Every row gives one point. Each table stands for the endless flat space through its points: a line for two points, a plane for three, and so on. The two share one point or none. Which?
In the rows, zero is written as 100.

First, 2 rows:
72; 121; 81
77; 106; 81
Second (2 x 3):
90; 123; 71
72; 114; 92
They share: no point

First:
100; 95; 93; 122; 86; 126
92; 97; 83; 130; 82; 112
110; 91; 104; 145; 91; 103
Second, 2 rows:
81; 113; 99; 141; 70; 142
101; 78; 74; 111; 100; 107
They share: no point

First, 3 rows:
83; 106; 97; 128; 109; 157; 106; 96; 45
92; 98; 85; 130; 121; 150; 96; 81; 55
84; 110; 99; 120; 109; 150; 112; 101; 49
Second:
133; 81; 103; 106; 140; 126; 113; 115; 80
99; 109; 73; 108; 112; 124; 103; 81; 84
134; 83; 106; 104; 147; 125; 117; 116; 70
They share: no point

First (3 x 11):
98; 88; 70; 84; 106; 108; 78; 79; 82; 104; 125
76; 84; 90; 88; 132; 82; 80; 77; 82; 90; 107
85; 62; 75; 105; 120; 109; 81; 66; 47; 98; 133
Second:
93; 68; 59; 65; 91; 86; 59; 62; 80; 121; 117
90; 98; 50; 101; 91; 98; 65; 59; 41; 133; 120
95; 60; 73; 49; 101; 86; 67; 74; 116; 101; 117
89; 88; 53; 89; 91; 98; 73; 62; 76; 121; 125
They share: 94; 92; 75; 81; 111; 100; 78; 81; 89; 101; 118

First:
113; 85; 122; 79; 80; 107; 108; 86; 145; 138; 130; 93; 60; 104
107; 96; 87; 92; 99; 75; 108; 89; 83; 75; 112; 122; 88; 57
127; 76; 112; 57; 119; 90; 108; 54; 123; 110; 147; 117; 78; 97
Second:
122; 82; 113; 89; 85; 79; 110; 86; 135; 103; 92; 107; 85; 74
118; 84; 101; 98; 68; 89; 119; 65; 111; 110; 108; 104; 77; 78
126; 95; 100; 85; 67; 89; 136; 72; 134; 106; 106; 125; 68; 70
116; 98; 97; 84; 74; 101; 133; 79; 123; 106; 124; 120; 63; 84
They share: no point

First:
90; 89; 86; 126; 117; 103; 137; 79; 71; 83; 95; 78; 97; 112; 118; 133; 96; 94; 73; 102
102; 100; 74; 117; 138; 108; 166; 78; 55; 87; 97; 70; 98; 130; 129; 138; 68; 73; 47; 135
122; 92; 80; 124; 128; 111; 132; 99; 70; 91; 110; 83; 108; 122; 135; 106; 91; 110; 65; 127
110; 125; 120; 141; 103; 102; 139; 100; 62; 51; 128; 115; 75; 152; 136; 109; 99; 83; 103; 102
Second, 4 rows:
96; 97; 60; 118; 107; 111; 107; 113; 93; 97; 130; 86; 78; 114; 126; 82; 83; 112; 96; 127
126; 83; 92; 154; 131; 89; 155; 65; 55; 71; 104; 74; 100; 110; 144; 128; 129; 122; 82; 85
85; 89; 105; 88; 121; 111; 115; 84; 94; 105; 90; 79; 128; 123; 101; 121; 70; 81; 56; 96
96; 88; 100; 119; 136; 99; 133; 67; 68; 95; 92; 80; 119; 112; 119; 129; 91; 100; 63; 82
They share: no point

First:
72; 128; 36; 64; 86; 85; 68; 94; 131; 135; 109; 97; 80; 62; 79; 142; 117; 90; 116; 139; 134; 99; 118; 99
96; 112; 118; 122; 74; 89; 30; 107; 89; 99; 71; 136; 139; 69; 85; 124; 125; 95; 77; 130; 91; 131; 101; 85
86; 124; 66; 77; 82; 97; 86; 117; 128; 127; 102; 95; 89; 84; 70; 129; 109; 101; 85; 115; 104; 114; 111; 75
104; 128; 112; 100; 78; 109; 96; 140; 111; 111; 81; 99; 114; 96; 75; 122; 101; 120; 58; 93; 76; 139; 112; 63
Second, 4 rows:
84; 153; 78; 103; 107; 92; 85; 126; 126; 98; 86; 89; 101; 68; 84; 131; 107; 105; 67; 98; 117; 144; 98; 83
99; 120; 93; 93; 72; 97; 70; 111; 105; 123; 90; 111; 115; 82; 78; 127; 112; 105; 88; 121; 92; 118; 115; 84
79; 145; 84; 99; 105; 94; 74; 131; 131; 91; 77; 94; 93; 68; 92; 140; 114; 118; 65; 117; 104; 139; 110; 74
91; 105; 88; 79; 57; 104; 76; 119; 101; 138; 92; 115; 116; 84; 67; 125; 105; 92; 94; 106; 107; 119; 118; 80
They share: 92; 126; 89; 93; 80; 97; 73; 118; 112; 116; 87; 106; 109; 78; 80; 130; 111; 106; 82; 116; 99; 125; 113; 81

First (3 x 24):
99; 90; 69; 112; 46; 80; 82; 90; 131; 145; 138; 71; 101; 68; 128; 91; 92; 133; 72; 93; 55; 106; 65; 82
149; 97; 108; 87; 98; 99; 112; 80; 132; 106; 104; 109; 150; 115; 125; 101; 109; 122; 135; 92; 108; 86; 105; 96
129; 85; 84; 107; 66; 115; 92; 100; 116; 110; 128; 81; 126; 83; 93; 121; 97; 138; 107; 108; 80; 106; 85; 112
Second, 4 rows:
92; 90; 67; 95; 118; 81; 85; 63; 138; 78; 94; 111; 141; 62; 113; 92; 92; 149; 108; 69; 49; 105; 102; 76
123; 96; 94; 102; 83; 77; 115; 66; 147; 118; 104; 85; 132; 96; 112; 116; 114; 142; 100; 87; 81; 103; 86; 75
96; 113; 87; 79; 84; 94; 83; 64; 128; 131; 112; 92; 134; 85; 98; 97; 125; 157; 96; 60; 65; 97; 74; 71
108; 115; 101; 83; 70; 90; 99; 62; 136; 147; 114; 78; 130; 101; 96; 111; 139; 157; 92; 66; 79; 97; 68; 67
They share: no point

First:
99; 73; 55; 82; 113; 102; 89; 105; 141; 101; 115; 97; 58; 64; 80; 92; 100; 126; 117; 129; 118; 77; 85; 132
97; 72; 45; 98; 120; 95; 87; 88; 138; 106; 103; 113; 35; 69; 83; 88; 107; 140; 103; 133; 105; 61; 86; 150
115; 93; 69; 86; 117; 86; 81; 97; 117; 109; 97; 95; 56; 90; 80; 88; 104; 134; 121; 121; 114; 61; 101; 132
Second (2 x 24):
111; 72; 88; 74; 121; 107; 58; 99; 109; 83; 121; 95; 87; 82; 81; 70; 77; 132; 130; 117; 123; 90; 84; 103
115; 82; 76; 76; 115; 103; 74; 111; 119; 93; 115; 91; 77; 78; 75; 82; 93; 126; 126; 119; 123; 80; 90; 113
They share: no point

First, 5 rows:
103; 79; 123; 91; 73; 76; 83; 123; 140; 137; 91; 103; 93; 127; 57; 99; 107; 43; 115; 121; 84; 64; 68; 63
89; 49; 92; 95; 93; 126; 49; 116; 98; 126; 86; 135; 110; 148; 108; 71; 55; 73; 66; 104; 88; 56; 70; 37
75; 130; 131; 95; 82; 76; 54; 91; 147; 124; 145; 105; 91; 119; 67; 74; 86; 77; 111; 137; 84; 105; 78; 72
97; 100; 119; 72; 67; 88; 47; 102; 123; 106; 125; 128; 105; 133; 90; 105; 71; 88; 91; 97; 108; 79; 78; 54
81; 69; 125; 84; 94; 96; 88; 68; 108; 137; 153; 114; 121; 123; 90; 50; 76; 98; 129; 111; 104; 110; 108; 97
Second (4 x 24):
97; 79; 113; 72; 58; 68; 69; 94; 126; 102; 96; 111; 108; 107; 73; 97; 113; 106; 119; 88; 96; 86; 82; 76
93; 75; 125; 62; 58; 58; 85; 100; 112; 118; 90; 113; 102; 119; 61; 93; 121; 92; 115; 100; 90; 82; 84; 62
109; 83; 117; 84; 71; 93; 64; 104; 135; 125; 128; 108; 115; 121; 85; 90; 80; 72; 120; 105; 106; 75; 78; 81
78; 70; 150; 77; 98; 68; 125; 80; 112; 123; 125; 143; 82; 154; 61; 128; 91; 67; 110; 90; 115; 107; 119; 67
They share: 101; 79; 125; 77; 72; 81; 79; 101; 125; 126; 119; 114; 107; 127; 75; 95; 91; 73; 117; 104; 103; 80; 85; 73

First (2 x 24):
125; 113; 122; 71; 118; 109; 125; 66; 105; 100; 72; 84; 119; 80; 90; 108; 80; 83; 100; 90; 74; 81; 87; 123
101; 105; 98; 87; 146; 117; 113; 86; 125; 92; 64; 104; 123; 80; 94; 116; 48; 67; 96; 70; 94; 93; 67; 111
Second:
122; 111; 119; 67; 126; 84; 150; 78; 57; 66; 50; 119; 115; 120; 128; 93; 65; 101; 130; 101; 70; 114; 54; 153
117; 110; 94; 70; 122; 118; 121; 67; 94; 95; 58; 83; 116; 88; 82; 105; 82; 81; 100; 81; 72; 95; 71; 109
88; 108; 120; 36; 134; 121; 128; 40; 121; 105; 45; 80; 108; 51; 74; 110; 77; 56; 73; 63; 47; 100; 84; 102
116; 88; 91; 121; 104; 102; 134; 47; 104; 115; 86; 79; 97; 82; 119; 96; 72; 77; 95; 105; 100; 92; 52; 119
163; 116; 97; 126; 105; 100; 114; 95; 98; 104; 102; 93; 132; 104; 104; 98; 73; 86; 117; 101; 119; 71; 71; 124
They share: no point

First:
87; 99; 84; 87; 72; 75; 72; 84; 74; 110; 118; 103; 88; 125; 135; 78; 83; 128; 106; 134; 118; 83; 82; 105
103; 67; 64; 95; 92; 71; 100; 92; 102; 94; 102; 131; 84; 109; 115; 90; 83; 132; 134; 110; 106; 83; 66; 133
Second, 2 rows:
105; 95; 64; 101; 78; 59; 74; 88; 98; 96; 98; 125; 96; 125; 135; 92; 93; 130; 128; 136; 108; 83; 78; 119
110; 101; 59; 106; 76; 52; 68; 88; 103; 93; 92; 129; 101; 129; 140; 96; 98; 130; 132; 143; 106; 83; 80; 119
They share: 95; 83; 74; 91; 82; 73; 86; 88; 88; 102; 110; 117; 86; 117; 125; 84; 83; 130; 120; 122; 112; 83; 74; 119

First:
109; 104; 133; 66; 87; 118; 114; 75; 105; 123; 131; 71; 110; 120; 78; 101; 75; 120; 118; 102; 110; 98; 92; 112
106; 97; 154; 55; 83; 117; 122; 78; 102; 121; 131; 68; 109; 122; 82; 105; 74; 117; 129; 90; 131; 76; 90; 104
111; 117; 104; 83; 92; 117; 104; 74; 108; 128; 133; 77; 108; 119; 74; 97; 73; 122; 104; 118; 81; 127; 97; 127
Second, 2 rows:
119; 117; 116; 63; 98; 121; 110; 62; 120; 116; 117; 59; 110; 121; 70; 107; 77; 122; 116; 118; 93; 101; 103; 129
107; 93; 124; 79; 82; 121; 106; 78; 96; 128; 141; 83; 118; 113; 78; 87; 81; 126; 104; 102; 101; 125; 79; 97
They share: 113; 105; 120; 71; 90; 121; 108; 70; 108; 122; 129; 71; 114; 117; 74; 97; 79; 124; 110; 110; 97; 113; 91; 113

First (3 x 24):
121; 108; 63; 57; 90; 133; 64; 87; 85; 152; 95; 89; 112; 103; 92; 130; 121; 79; 122; 93; 79; 34; 86; 70
123; 86; 79; 77; 112; 121; 80; 89; 93; 136; 105; 85; 112; 101; 110; 118; 117; 79; 126; 105; 85; 60; 78; 86
126; 62; 97; 95; 127; 106; 101; 74; 114; 124; 102; 73; 91; 110; 119; 109; 96; 82; 126; 114; 91; 81; 66; 104
Second (3 x 24):
118; 47; 99; 62; 124; 107; 96; 84; 128; 137; 85; 51; 131; 124; 116; 124; 100; 101; 133; 75; 72; 105; 110; 105
125; 94; 97; 100; 126; 123; 75; 96; 81; 127; 129; 100; 96; 92; 106; 109; 112; 59; 137; 122; 92; 56; 51; 93
122; 64; 103; 73; 129; 117; 87; 87; 114; 136; 102; 67; 120; 116; 109; 121; 103; 86; 137; 92; 77; 89; 90; 102
They share: no point

First, 3 rows:
103; 110; 112; 106; 89; 118; 118; 63; 97; 99; 129; 77; 106; 102; 96; 60; 99; 125; 101; 98; 104; 98; 84; 111
93; 115; 131; 85; 99; 102; 99; 76; 112; 121; 108; 50; 83; 117; 105; 53; 70; 99; 105; 114; 99; 79; 90; 85
123; 121; 123; 99; 111; 108; 79; 100; 74; 111; 94; 54; 75; 79; 71; 81; 66; 107; 107; 136; 107; 59; 86; 79
Second:
125; 117; 120; 112; 90; 113; 99; 74; 77; 96; 135; 69; 92; 79; 88; 80; 79; 124; 105; 119; 96; 87; 77; 83
113; 102; 124; 112; 88; 125; 109; 70; 85; 121; 100; 81; 106; 90; 83; 86; 81; 105; 119; 124; 86; 82; 90; 80
132; 126; 117; 112; 92; 105; 94; 77; 72; 80; 156; 61; 83; 74; 91; 74; 79; 136; 95; 114; 105; 89; 70; 87
They share: no point

First:
78; 102; 88; 107; 113; 125; 87; 98; 91; 85; 108; 77; 72; 98; 94; 130; 118; 83; 99; 46; 114; 98; 117; 61
72; 123; 86; 129; 98; 129; 80; 105; 104; 72; 122; 106; 62; 87; 81; 136; 136; 85; 106; 68; 136; 96; 108; 73
80; 106; 98; 111; 111; 125; 91; 110; 93; 79; 112; 93; 78; 86; 92; 128; 114; 89; 93; 62; 120; 108; 115; 77
82; 112; 112; 127; 107; 129; 77; 104; 97; 71; 108; 107; 72; 92; 84; 134; 122; 87; 105; 58; 134; 102; 123; 81
Second:
95; 66; 93; 83; 121; 121; 44; 118; 97; 93; 112; 104; 86; 108; 92; 113; 155; 62; 71; 88; 108; 100; 107; 82
93; 128; 123; 106; 111; 119; 80; 97; 113; 80; 119; 140; 36; 70; 66; 116; 139; 40; 74; 76; 127; 95; 141; 96
47; 98; 73; 154; 64; 110; 93; 119; 144; 89; 144; 153; 26; 35; 50; 149; 105; 82; 62; 41; 129; 114; 127; 99
116; 121; 113; 84; 145; 134; 73; 116; 65; 58; 107; 64; 100; 116; 112; 89; 138; 80; 100; 106; 115; 80; 90; 66
98; 135; 111; 97; 116; 129; 95; 135; 70; 88; 143; 72; 96; 96; 103; 123; 135; 82; 113; 79; 130; 105; 84; 83
73; 104; 61; 146; 109; 131; 93; 123; 97; 30; 111; 73; 80; 77; 97; 100; 84; 136; 84; 82; 113; 78; 81; 54
They share: no point

First (5 x 24):
78; 47; 116; 138; 84; 76; 104; 99; 118; 108; 144; 94; 118; 130; 84; 91; 79; 96; 103; 131; 123; 92; 82; 106
107; 78; 130; 138; 97; 107; 87; 117; 136; 94; 133; 74; 122; 125; 78; 115; 56; 103; 108; 122; 132; 91; 72; 99
121; 52; 103; 136; 62; 85; 60; 128; 150; 157; 93; 122; 156; 132; 112; 99; 101; 94; 172; 92; 137; 88; 87; 105
126; 86; 132; 151; 82; 120; 84; 118; 145; 103; 138; 71; 131; 135; 74; 113; 48; 99; 114; 117; 137; 98; 60; 86
123; 90; 133; 140; 82; 99; 80; 111; 132; 115; 93; 82; 128; 135; 97; 107; 84; 82; 137; 112; 122; 69; 74; 87
Second (2 x 24):
97; 72; 121; 128; 90; 89; 86; 112; 135; 106; 95; 81; 123; 129; 101; 112; 77; 88; 127; 111; 123; 72; 86; 104
90; 69; 116; 128; 84; 88; 92; 108; 140; 104; 90; 74; 122; 135; 105; 113; 70; 82; 124; 107; 122; 71; 87; 104
They share: 104; 75; 126; 128; 96; 90; 80; 116; 130; 108; 100; 88; 124; 123; 97; 111; 84; 94; 130; 115; 124; 73; 85; 104

First (4 x 24):
81; 85; 54; 95; 58; 123; 51; 113; 156; 98; 98; 106; 95; 77; 81; 91; 63; 54; 101; 131; 129; 88; 81; 128
51; 81; 56; 99; 112; 147; 91; 115; 126; 134; 78; 112; 87; 65; 101; 81; 73; 90; 93; 107; 119; 134; 67; 92
60; 97; 49; 94; 92; 132; 67; 121; 122; 118; 95; 111; 98; 58; 78; 87; 80; 70; 106; 110; 112; 117; 72; 99
60; 94; 57; 95; 100; 135; 75; 119; 117; 125; 92; 112; 98; 59; 84; 85; 84; 78; 107; 110; 114; 124; 69; 92
Second (3 x 24):
107; 98; 61; 86; 62; 147; 67; 108; 109; 98; 105; 111; 117; 55; 74; 58; 68; 101; 119; 100; 130; 102; 53; 99
86; 80; 76; 95; 83; 129; 67; 114; 127; 122; 99; 108; 99; 79; 89; 82; 77; 80; 119; 121; 124; 117; 65; 93
101; 78; 65; 90; 76; 137; 59; 120; 115; 120; 109; 105; 101; 81; 80; 66; 60; 95; 133; 98; 114; 126; 49; 79
They share: 82; 84; 79; 96; 83; 128; 71; 110; 130; 119; 95; 110; 101; 74; 91; 86; 84; 76; 112; 129; 130; 110; 71; 101

First, 6 rows:
42; 96; 126; 59; 163; 143; 140; 129; 71; 115; 86; 97; 109; 74; 121; 58; 113; 86; 100; 144; 110; 108; 137; 125
84; 88; 112; 76; 124; 116; 128; 136; 78; 116; 104; 117; 128; 90; 103; 74; 124; 131; 79; 117; 57; 101; 127; 120
60; 116; 80; 64; 92; 76; 112; 100; 86; 102; 118; 85; 124; 108; 89; 72; 162; 113; 113; 119; 85; 101; 123; 134
56; 113; 91; 65; 111; 93; 119; 109; 87; 106; 112; 88; 125; 103; 97; 69; 151; 105; 113; 125; 86; 101; 126; 135
62; 80; 113; 87; 121; 110; 109; 127; 64; 119; 73; 103; 101; 74; 120; 75; 109; 108; 99; 114; 82; 97; 124; 123
74; 106; 85; 78; 90; 75; 101; 112; 95; 115; 104; 93; 126; 107; 95; 68; 155; 120; 119; 112; 69; 88; 116; 145
Second:
87; 110; 112; 52; 120; 117; 104; 116; 105; 104; 112; 114; 121; 51; 99; 47; 146; 105; 95; 124; 72; 76; 96; 129
81; 84; 110; 64; 104; 91; 94; 132; 96; 86; 112; 121; 149; 79; 118; 61; 121; 107; 79; 100; 48; 66; 71; 124
41; 58; 83; 136; 124; 110; 121; 139; 32; 89; 63; 109; 95; 136; 138; 108; 82; 132; 110; 117; 81; 121; 122; 93
53; 60; 116; 92; 122; 137; 104; 130; 49; 88; 84; 124; 99; 117; 93; 87; 92; 125; 87; 144; 58; 100; 110; 113
85; 86; 118; 64; 108; 107; 90; 140; 70; 120; 88; 89; 121; 79; 96; 81; 115; 133; 93; 126; 48; 84; 121; 140
92; 102; 106; 72; 111; 99; 98; 143; 64; 145; 74; 63; 108; 68; 105; 89; 124; 144; 114; 123; 65; 97; 152; 145
They share: no point

First (3 x 24):
79; 106; 75; 90; 94; 121; 95; 72; 128; 78; 66; 63; 109; 76; 128; 82; 113; 84; 106; 114; 109; 92; 130; 84
51; 95; 63; 101; 108; 149; 113; 65; 111; 65; 71; 84; 97; 80; 125; 99; 97; 77; 110; 116; 115; 78; 128; 110
51; 92; 59; 96; 106; 145; 99; 66; 118; 60; 60; 73; 93; 88; 122; 84; 101; 78; 118; 106; 113; 76; 134; 108
Second (7 x 24):
50; 55; 96; 75; 135; 118; 77; 54; 120; 40; 45; 72; 107; 72; 105; 73; 112; 85; 119; 118; 97; 131; 111; 54
79; 80; 85; 106; 111; 99; 80; 37; 146; 64; 46; 80; 73; 60; 130; 56; 110; 118; 111; 136; 62; 84; 168; 95
71; 65; 80; 115; 155; 160; 60; 62; 105; 78; 103; 93; 168; 58; 126; 108; 157; 65; 142; 134; 115; 160; 103; 56
73; 107; 82; 85; 59; 134; 124; 82; 121; 92; 77; 45; 112; 94; 128; 94; 93; 83; 100; 92; 137; 58; 115; 88
112; 123; 73; 129; 52; 142; 108; 78; 133; 125; 95; 67; 107; 77; 152; 103; 110; 102; 111; 131; 109; 49; 161; 127
80; 111; 66; 103; 111; 174; 95; 102; 94; 92; 101; 84; 155; 76; 127; 137; 128; 47; 121; 132; 143; 133; 97; 90
71; 182; 33; 86; 58; 133; 159; 97; 115; 95; 86; 62; 100; 87; 145; 107; 87; 58; 65; 90; 147; 34; 123; 126
They share: 72; 104; 73; 94; 98; 129; 103; 70; 122; 76; 70; 71; 107; 75; 128; 90; 108; 82; 105; 117; 111; 89; 128; 91

First (3 x 24):
116; 95; 162; 76; 51; 50; 38; 119; 120; 52; 130; 102; 82; 110; 120; 97; 99; 123; 88; 98; 122; 102; 36; 111
107; 129; 115; 65; 88; 90; 87; 106; 128; 64; 120; 88; 86; 146; 117; 72; 88; 109; 100; 125; 123; 118; 90; 131
110; 107; 148; 66; 65; 62; 52; 109; 124; 52; 130; 94; 78; 126; 118; 91; 97; 115; 92; 108; 124; 106; 52; 119
Second, 4 rows:
121; 106; 146; 89; 103; 87; 32; 112; 141; 68; 122; 132; 104; 133; 153; 103; 94; 99; 102; 92; 131; 99; 75; 107
104; 115; 120; 83; 66; 72; 91; 121; 110; 86; 104; 96; 123; 121; 113; 58; 68; 111; 97; 137; 123; 129; 73; 128
104; 106; 147; 89; 90; 81; 46; 106; 134; 83; 110; 129; 126; 130; 140; 94; 77; 96; 100; 107; 129; 111; 73; 110
114; 118; 105; 93; 64; 53; 110; 138; 92; 89; 102; 71; 106; 120; 118; 36; 75; 126; 84; 137; 125; 143; 77; 128
They share: no point

First (2 x 24):
68; 96; 115; 132; 67; 129; 128; 80; 91; 79; 75; 75; 136; 81; 114; 86; 117; 91; 76; 94; 103; 115; 102; 112
67; 99; 109; 136; 62; 134; 134; 77; 85; 79; 72; 71; 141; 74; 116; 82; 125; 96; 73; 102; 103; 115; 102; 106
Second, 3 rows:
46; 65; 125; 115; 74; 118; 109; 86; 81; 100; 107; 92; 121; 75; 125; 98; 113; 100; 83; 76; 129; 102; 111; 106
82; 104; 119; 112; 71; 109; 100; 74; 99; 67; 71; 71; 136; 99; 104; 86; 107; 85; 92; 76; 93; 123; 114; 130
76; 96; 129; 129; 79; 121; 121; 88; 111; 74; 74; 82; 126; 101; 106; 94; 96; 74; 80; 79; 96; 118; 97; 129
They share: 70; 90; 127; 124; 77; 119; 116; 86; 103; 79; 81; 83; 126; 95; 110; 94; 101; 81; 82; 78; 103; 115; 102; 124

First, 5 rows:
107; 71; 105; 119; 109; 130; 115; 85; 115; 89; 123; 135; 112; 127; 126; 78; 87; 111; 139; 123; 82; 86; 119; 69
122; 63; 95; 79; 117; 142; 127; 51; 115; 86; 96; 135; 121; 106; 113; 63; 75; 89; 112; 98; 84; 100; 148; 79
140; 81; 103; 97; 141; 134; 139; 45; 95; 108; 134; 123; 125; 100; 115; 63; 77; 89; 102; 90; 114; 138; 106; 81
138; 57; 131; 96; 130; 136; 115; 35; 99; 133; 142; 118; 113; 91; 110; 81; 73; 108; 93; 65; 92; 152; 108; 104
129; 50; 103; 106; 97; 156; 121; 56; 117; 89; 119; 145; 125; 107; 142; 89; 84; 113; 111; 94; 81; 107; 121; 86
Second (7 x 24):
135; 105; 93; 99; 145; 90; 98; 99; 111; 103; 104; 135; 98; 102; 103; 73; 77; 87; 138; 113; 83; 132; 135; 52
129; 78; 139; 96; 132; 125; 97; 60; 120; 107; 111; 147; 129; 143; 121; 35; 97; 111; 136; 110; 99; 124; 115; 93
164; 112; 114; 68; 150; 99; 91; 79; 109; 81; 92; 151; 93; 106; 72; 37; 113; 81; 184; 108; 98; 140; 118; 45
99; 66; 110; 140; 114; 145; 118; 71; 91; 129; 145; 114; 106; 107; 133; 87; 52; 139; 94; 126; 88; 92; 105; 68
127; 83; 135; 91; 117; 133; 102; 92; 110; 108; 116; 131; 125; 139; 132; 52; 63; 90; 123; 124; 104; 91; 119; 100
107; 64; 143; 103; 104; 146; 110; 82; 125; 112; 130; 130; 137; 154; 143; 59; 69; 88; 117; 105; 98; 92; 122; 118
118; 68; 127; 106; 103; 166; 126; 58; 98; 94; 141; 125; 83; 102; 75; 69; 101; 93; 170; 95; 86; 97; 98; 52
They share: no point

First, 2 rows:
83; 117; 76; 94; 115; 66; 83; 76; 76; 101; 120; 112; 64; 81; 95; 103; 93; 105; 88; 120; 70; 132; 88; 136
89; 122; 69; 93; 122; 62; 86; 70; 74; 104; 121; 115; 58; 82; 102; 99; 87; 112; 84; 121; 63; 136; 93; 139
Second (3 x 24):
48; 105; 82; 99; 107; 58; 87; 96; 65; 84; 100; 106; 70; 87; 64; 88; 128; 110; 115; 141; 106; 122; 87; 127
75; 96; 88; 90; 97; 82; 64; 84; 88; 112; 134; 103; 66; 88; 107; 117; 95; 78; 95; 112; 75; 139; 85; 148
81; 104; 86; 78; 97; 74; 60; 98; 92; 106; 136; 109; 74; 76; 91; 129; 91; 62; 85; 100; 77; 125; 69; 136
They share: no point

First (5 x 24):
110; 141; 119; 84; 122; 160; 85; 133; 95; 48; 110; 117; 108; 114; 61; 84; 109; 94; 128; 77; 83; 118; 160; 98
82; 114; 97; 71; 95; 104; 107; 98; 110; 20; 93; 130; 120; 120; 86; 58; 84; 56; 166; 84; 65; 97; 113; 85
92; 136; 79; 110; 85; 119; 114; 124; 132; 54; 97; 97; 110; 83; 78; 75; 101; 82; 152; 81; 91; 119; 127; 99
82; 120; 63; 123; 115; 134; 83; 116; 106; 62; 105; 66; 130; 74; 62; 104; 140; 74; 124; 80; 83; 113; 125; 107
81; 105; 41; 126; 106; 105; 89; 97; 117; 79; 104; 49; 117; 70; 98; 94; 131; 56; 114; 104; 79; 118; 103; 75
Second (4 x 24):
83; 131; 75; 95; 100; 140; 111; 114; 135; 77; 109; 78; 92; 103; 77; 86; 120; 77; 130; 102; 73; 122; 132; 78
91; 125; 63; 107; 100; 124; 107; 100; 137; 77; 123; 90; 88; 103; 87; 80; 114; 85; 126; 94; 79; 116; 116; 74
113; 122; 53; 134; 110; 94; 85; 92; 104; 77; 128; 97; 89; 85; 106; 77; 97; 86; 95; 79; 111; 106; 111; 57
81; 128; 97; 70; 110; 158; 105; 118; 126; 61; 82; 73; 105; 101; 80; 83; 119; 66; 127; 131; 61; 148; 147; 97
They share: no point
